Every row gives one point. To make a cloud, some directions were put in groups of two or more. Within a group, all points are equally far from the middle, so they leave a hole (a ring in 2 directions, a hollow ball in 3). The other directions are filled evenly. Then the cloud was stretched, turned, moved and blurred a little. Count the holes, and give their numbers of directions, smallest first.

Cloud:
0.21	0.51
-0.59	-0.32
-0.53	-0.40
-0.15	0.52
-0.03	0.56
0.23	-0.03
0.30	0.19
0.24	0.47
0.27	0.06
-0.60	-0.31
-0.26	-0.46
-0.22	-0.45
-0.18	-0.43
-0.05	0.55
Holes: 1 (2)

Cloud, 19 rows:
-0.20	-0.65	-0.33
0.29	0.36	0.18
0.46	0.34	0.25
0.15	0.34	-0.02
-0.05	-0.67	-0.16
0.36	-0.60	0.54
-0.33	-0.14	-0.24
0.22	0.35	-0.08
0.21	0.36	-0.33
0.55	-0.35	0.25
0.51	-0.25	-0.23
-0.19	-0.52	0.33
-0.02	0.28	-0.07
0.40	-0.43	-0.22
-0.37	-0.53	-0.64
0.52	0.29	0.10
0.29	-0.60	0.13
0.46	-0.35	-0.25
-0.05	-0.68	-0.57
Holes: 1 (2)

Cloud (30 x 4):
0.08	-0.12	0.34	-0.01
0.09	-0.09	-0.30	-0.52
0.41	0.44	-0.60	0.03
-0.29	0.41	-0.29	0.46
0.19	-0.31	-0.66	0.11
0.03	-0.16	-0.31	0.67
-0.13	0.18	-0.50	0.37
0.25	-0.06	-0.83	-0.06
0.02	0.53	-0.84	-0.21
0.14	-0.51	0.15	-0.64
-0.23	0.11	-0.66	0.01
0.42	0.71	0.45	-0.22
-0.50	-0.36	0.03	-0.17
-0.27	-0.14	0.14	0.04
0.30	0.23	-0.23	-0.45
0.17	-0.07	0.14	0.25
0.49	-0.47	-0.01	-0.70
0.28	0.63	-0.38	0.31
-0.56	0.09	0.48	-0.05
0.17	-0.54	0.40	-0.05
-0.45	-0.18	-0.28	0.30
0.35	-0.01	-0.37	-0.25
0.18	0.30	-0.59	0.40
-0.19	-0.06	0.28	0.16
0.05	-0.29	-0.62	0.04
-0.07	0.04	-0.05	-0.99
-0.14	-0.43	-0.32	0.28
-0.23	0.07	-0.41	0.73
0.29	-0.29	-0.55	-0.47
-0.38	0.55	0.37	-0.06
Holes: 0

Cloud (51 x 6):
-0.03	0.27	0.45	0.74	-0.15	-0.08
-0.08	0.61	-0.05	0.08	0.21	-0.28
-0.35	0.52	0.54	0.06	-0.18	-0.27
-0.09	0.00	0.22	0.94	-0.01	0.16
0.14	-0.25	-0.34	0.54	0.41	-0.12
0.03	-0.59	-0.38	0.20	-0.35	-0.57
0.28	-0.19	0.32	-0.67	0.06	0.01
-0.39	0.47	0.59	-0.06	-0.15	-0.25
-0.55	-0.47	0.33	-0.25	-0.44	0.21
0.14	-0.29	0.12	0.66	0.34	0.50
0.60	-0.06	0.32	0.42	0.54	-0.02
0.12	-0.55	-0.12	-0.36	0.10	0.20
0.00	0.82	0.26	0.37	-0.13	0.63
-0.38	-0.01	-0.17	-0.59	-0.56	0.11
-0.28	0.74	0.58	0.29	-0.08	0.17
0.12	0.61	0.03	-0.38	-0.04	-0.07
0.64	0.22	0.11	0.40	0.31	-0.09
-0.09	0.36	-0.43	-0.23	-0.28	-0.02
0.03	-0.43	-0.07	-0.31	0.15	0.37
-0.25	0.26	-0.16	-0.15	-0.75	0.26
-0.22	-0.62	0.57	0.23	-0.18	0.25
-0.12	0.13	-0.01	-0.57	0.21	0.07
-0.46	0.04	0.00	-0.41	-0.73	0.24
-0.53	0.21	-0.29	0.34	-0.02	-0.44
-0.13	-0.77	-0.26	0.36	-0.28	-0.44
0.21	-0.01	-0.53	0.17	-0.22	-0.10
0.20	-0.57	0.71	0.22	-0.18	0.00
0.29	-0.46	-0.17	0.28	0.18	0.39
-0.01	-0.74	-0.25	0.23	-0.18	-0.70
0.34	-0.17	-0.28	0.48	-0.05	0.36
0.19	0.22	0.67	-0.54	-0.33	0.50
-0.31	0.26	0.17	-0.18	0.02	0.73
0.50	0.13	0.33	0.62	0.46	-0.07
-0.03	0.12	0.13	0.52	0.13	-0.65
-0.31	0.33	0.64	-0.21	0.23	-0.09
0.52	0.39	-0.04	0.16	0.05	-0.17
0.09	0.86	0.42	0.40	0.03	0.33
0.39	-0.34	0.08	0.16	0.63	-0.14
-0.76	0.28	-0.12	0.17	-0.16	-0.09
0.18	-0.34	0.66	0.44	0.41	-0.17
0.29	-0.53	0.58	0.33	-0.29	0.07
-0.72	-0.08	0.20	-0.05	0.05	0.24
-0.06	0.15	0.03	0.90	0.07	0.29
-0.69	0.05	0.50	-0.07	-0.43	0.28
0.16	-0.47	-0.07	0.13	0.59	-0.07
-0.34	-0.78	0.12	-0.02	0.27	-0.48
0.65	0.18	-0.01	0.23	0.11	-0.17
0.09	-0.90	-0.23	0.01	-0.22	-0.31
-0.05	-0.32	0.82	-0.32	-0.23	0.00
-0.03	0.63	0.24	-0.15	-0.44	0.73
0.18	0.48	0.67	-0.36	0.14	0.52
Holes: 3 (2, 2, 2)
